Rows are points. The last column is the point's height on a tilted bowl or saddle (a function of degree 2), plus a little noise. Count its main directions that bend up, bend down and stay straight.

Points (11 x 3)
[[ 24 -11   3]
 [ 31 -10  -5]
 [-24   9   2]
 [-21 -48  60]
 [-22  10   3]
 [ 28   0  -7]
 [ 19 -26  22]
 [ -7  -9  13]
 [ 21  14   0]
 [-60  23 -38]
 [ 42  24 -24]]
Directions: 1 up, 1 down, 0 straight

Points (18 x 4)
[[-16 -21  23 -12]
 [ 13 -16 -24 -21]
 [-21 -12  13 -12]
 [  4   4 -59  -8]
 [-23  -3  19 -11]
 [ 11 -22  21  -4]
 [  9  18 -18 -14]
 [ 34 -56 -10 -60]
 [ 34   9  38  16]
 [-19  32  14 -18]
 [ 20   5  -7 -14]
 [ 11 -24  42  11]
 [ 46  -1  20  -4]
 [ 22  20  60  31]
 [ 29   9  32  10]
 [-37  13  20 -22]
 [-18  52   3 -33]
 [ -6  21 -16 -10]]
Directions: 1 up, 2 down, 0 straight

Points (15 x 4)
[[ 13  32 -18 -33]
 [ 32  16  -6 -23]
 [ 25  30 -46 -56]
 [ -6  -7 -11 -17]
 [ 39  -7   5 -10]
 [ 24  17  28 -18]
 [-33  18  24 -50]
 [  1  32 -27 -30]
 [ 10 -10   0 -10]
 [ -3 -20  26 -18]
 [-43  -3  24 -60]
 [-10  -6 -22 -23]
 [ 43  17  11 -24]
 [ -7  -6   3 -15]
 [ 41 -23  60   8]]
Directions: 0 up, 2 down, 1 straight

Points (23 x 5)
[[-29  12  45  11  27]
 [  1 -11  -6  40  30]
 [ -2  13  -5  -8  13]
 [-40   4  11 -49  37]
 [ 13  30 -16   6  28]
 [ 25  -6   4  23  24]
 [ 28 -22  37  27  34]
 [ 34 -49  22  44  60]
 [-22  -8   4 -54  31]
 [ -9 -27 -31 -32  33]
 [ 20   7  38 -13  20]
 [ 32  38 -10  31  49]
 [ 30  36 -14 -18  36]
 [ 11  17  11 -10  13]
 [  8 -60  14 -49  48]
 [ 27  19  -8 -49  37]
 [ 30   7   8   9  21]
 [ 32 -19   0   5  25]
 [  3 -28  22 -11  15]
 [ 19 -13  23 -18  16]
 [ 26  37  36 -29  36]
 [ 27  25 -14  18  34]
 [-14 -43   0  21  30]]
Directions: 4 up, 0 down, 0 straight

Points (25 x 5)
[[-17 -36  14  -5  -9]
 [ -5  27 -32   1   5]
 [ -7 -47  -3  16  -3]
 [-18  30 -25  21  19]
 [  4  13   2   7  -8]
 [-11  -8  13 -13  -8]
 [ 11 -20  -5 -22  -3]
 [ 31   2  -9 -31   6]
 [ 30 -18  -8   2  11]
 [-12   9 -25  -1  -4]
 [ 23  46 -16 -21  -6]
 [ -1 -17   2  14  -6]
 [-14  -7   3  25  -2]
 [  0   0  32  10 -21]
 [-19  53  -8  17  19]
 [-14 -16   1  14  -5]
 [  3 -29  15  18  -9]
 [ 23   5  60   9 -60]
 [-27   3   7 -31  -9]
 [ 23  13  25   9 -31]
 [ 25   4  12  18 -20]
 [-24 -20 -19 -12 -23]
 [ 37 -10 -14   9  16]
 [-16 -36   4   0 -10]
 [-19  21   2  32   8]]
Directions: 2 up, 1 down, 1 straight

Points (27 x 5)
[[-33  52 -26 -36   2]
 [ 34   6  26  -1  14]
 [ 31  40  27  13  12]
 [-14  -1  35  60  18]
 [  6 -29  56  26  23]
 [-26  41 -16  13  43]
 [-26   8  26   0   6]
 [  8   8 -16   4  19]
 [ 14   4  17 -25  18]
 [  5   9  23  15  12]
 [ 19 -29  -7 -44  20]
 [ 13 -42  23   6  30]
 [ 18  20  11  -7  12]
 [ -6  -2 -31  32  42]
 [ -4 -57  37  14  48]
 [ 38  36  -8  16  60]
 [ 22   0 -53 -24 -18]
 [ 31  55  24 -21  -4]
 [  0  -6   9 -56  39]
 [  8  -6  41  16  11]
 [ 24   6  18 -52  37]
 [-13 -10 -18  25  20]
 [ 54  -5 -19 -17  11]
 [  8   2  51 -25  34]
 [ 45 -11  -4 -27  14]
 [ 10  33   2   4  22]
 [-14  15   1  48  54]]
Directions: 1 up, 1 down, 2 straight

Points (43 x 7)
[[  0  -8  -8  -6  -4  21  11]
 [-10  38  -9  -5 -47   2 -41]
 [-28   7   2 -11 -13 -14 -16]
 [ 14 -23 -21  20 -16  26 -13]
 [  6   5  -9 -23  -3 -15   2]
 [ 10 -20   3 -44 -10 -15 -15]
 [ 23  20  -2 -18  -7  12  49]
 [ 16 -44  -6 -11  -1  23 -26]
 [ 17   5  36 -26 -29  10  60]
 [-37  -2  22  -8  -7 -22  -8]
 [  0 -22  51 -14  26 -30 -39]
 [ 31  -9  17   8   1   8   0]
 [ 31  24 -35 -35  13 -30 -53]
 [ -1  -4 -25   3   5  11  -8]
 [ 15  13   2  -8 -28 -14  -5]
 [  8   9  23 -20   0  -3  31]
 [ -3   6 -30  11 -16  18 -21]
 [-18  31   1  10   5  26 -17]
 [-10 -21   2  -9 -11  11   1]
 [-27 -22  19  25   4  29 -42]
 [ 12 -19  -5 -11 -50  -7 -46]
 [ 27   7  23  14   0   5   0]
 [-34   4  14  10 -11  -4 -14]
 [-15 -15   7  41 -10  25 -36]
 [-35  60  29   5  16  24 -24]
 [ 19 -16  27   7  -3  -7  -2]
 [-15 -38  22 -39 -12 -30 -50]
 [ 32  27  -7   3  -1 -20  -9]
 [ 21  36 -14  -1 -40  41  47]
 [ -4  16   4  -6  -6 -22  -5]
 [ -7  -5 -22 -12 -13  -7 -19]
 [ -1  -8  40  24   7 -11   2]
 [ 22 -25  11 -20 -12  28  20]
 [ 37 -18   7  43 -14 -14  17]
 [  9  -7 -28 -24 -30  -7 -28]
 [ -4   4   0 -18  -4 -15   3]
 [-18 -11  14   4   6 -33   8]
 [-35   8   5 -20 -35  -6 -29]
 [-14  -2   9  -5 -17   1   8]
 [ 27  14 -29 -25 -23  13  35]
 [  6   1  15 -11  26  -7  -4]
 [ 11 -18  -2   4 -15   7   8]
 [ -5 -29 -31  -9  -4 -24 -28]]
Directions: 1 up, 4 down, 1 straight

Points (47 x 7)
[[  1   8 -22 -28  -9 -11 -12]
 [ 19 -15  20 -10   3   9 -13]
 [ -7 -30 -11   7 -25   5 -15]
 [-15 -11  25  -5 -22  54 -32]
 [ 20 -13 -19 -21  41  32 -10]
 [  1  29 -16  13   2  -7   0]
 [-11 -28 -46 -24  19  -2 -41]
 [  4 -12   2 -30  -8   7 -28]
 [  2  14 -10  10  21   2  -1]
 [-39 -14 -20  13 -28 -11  22]
 [ 29 -40   4  39  -2   0  13]
 [-12  46  15   9 -14   1  34]
 [  9  49  18   0   4  -1  44]
 [-33  -1   9  27 -33 -55  11]
 [  4  18  15 -34 -33 -14  18]
 [-48  -5  -7  -8  21  15   4]
 [ -5  -2 -36 -42  -7 -42 -23]
 [  7 -21 -11  17 -38  20 -37]
 [-37 -14 -35  -9  28   5 -16]
 [ 18 -23  11  -6 -12  13 -27]
 [ 18 -16  19 -23 -12 -59  56]
 [  2  36  15 -20   5  11  36]
 [  5 -21 -42  15 -24  21  -1]
 [ -8  13 -19  40  40  13  26]
 [  2 -11  -2  -9 -13  10 -22]
 [ 35 -19  24   4 -46  13 -60]
 [-24   2  33  40 -15  19 -10]
 [ 38  12 -30   7   4  20  18]
 [  9 -43 -11  13 -13 -32  12]
 [-16  15  12 -28   9 -14  -4]
 [ 47  10 -23 -22  35 -12  -3]
 [  0   6  -9   6  -3 -13 -15]
 [ -6 -15  21  27 -32  -2 -25]
 [ -8  20   1 -10   9  24  24]
 [  1  -7 -35  -5  23  55  54]
 [ 14 -12  10  42   7  60  38]
 [-26  17  10  18   5  17  20]
 [ 19  48  -5 -11  -4   0  41]
 [  2   7   3  37  11  28  24]
 [  4   5  -2  -3   2 -15 -13]
 [-33  22 -28 -19 -15 -12  32]
 [-10 -32  35 -26  13  -3 -27]
 [-16 -11  22  -6 -12  38 -21]
 [ 19   9  -5 -26  17  51  22]
 [-16  -4   0   8  -2   3  -9]
 [ -4 -20  27 -12 -32  -2 -16]
 [ 10  14   3 -12   5 -33  -7]]
Directions: 3 up, 2 down, 1 straight

Points (47 x 7)
[[-22  -6   1 -17  38   4 -27]
 [  5  -1 -25   8 -18 -19  19]
 [ -4   4   3   7   0  -8  11]
 [-58  40   7   0  -5  14  15]
 [-23 -15  35 -28 -20 -22  -2]
 [-38   0  12   4  -3  -3   9]
 [-15 -27 -13 -24  16  -2   1]
 [-21 -32  -3  17  19  23 -24]
 [ 29  -2  -1  11  -7 -40  35]
 [ 19   2  10  39 -26 -16 -26]
 [ 13 -15  -1  12  -4 -11  13]
 [  2 -12 -11  11 -16  23 -16]
 [ 30 -23  13  -4  38  32 -37]
 [ -1  35  18 -12  15   7 -19]
 [-11 -40  19  18  -7  28 -23]
 [ 38   3 -13  26 -11  30 -35]
 [ 27  15 -13 -14  -7 -22  34]
 [ -4  24  25   0   1  -5   7]
 [ -5  -7  11 -29 -20  -4   0]
 [ -6  -1  -3  -5  18  10  -3]
 [  8   5  12   3  14  -6  14]
 [  0  19  14   1   6 -39  13]
 [ 33 -12   6  -2  43  -8  26]
 [ -9  11   8  -8   3  16  -1]
 [-25   0  13   8  -1  -1  12]
 [ 15 -16 -22  33  18 -51  60]
 [-28  -3  -6 -14   6  20 -10]
 [  1 -13 -25   5  -8  20  -9]
 [ 47  23   3 -10  18  -4  -4]
 [ 20 -18   9  17  19   6   8]
 [  7   7  11  23  -8 -11   5]
 [ -5 -14  -3   9  -4  25  -9]
 [-32 -10 -16  -3  29  38 -49]
 [  9  10  -2   5  29   0   2]
 [-16 -10 -30 -23 -29 -12  14]
 [ 32   3  23  -5   0 -18  14]
 [ 10  13  18   4  29 -31  21]
 [-26   9  17   3 -43 -18 -26]
 [ -7  18  13  -6  -2 -23   9]
 [ 60   1   4  13  11 -34  58]
 [-11  -4 -31  23 -30   8 -16]
 [ 13 -21   7  20  -5  20 -12]
 [ 41  -5 -16 -22  -2   5  20]
 [ 22 -26 -30   0   8   8  23]
 [ 21 -31 -14  12 -25  -1 -20]
 [-26  -6  -6  29  10 -38  -8]
 [ 17  -1 -21   1  -9 -20  38]]
Directions: 1 up, 3 down, 2 straight
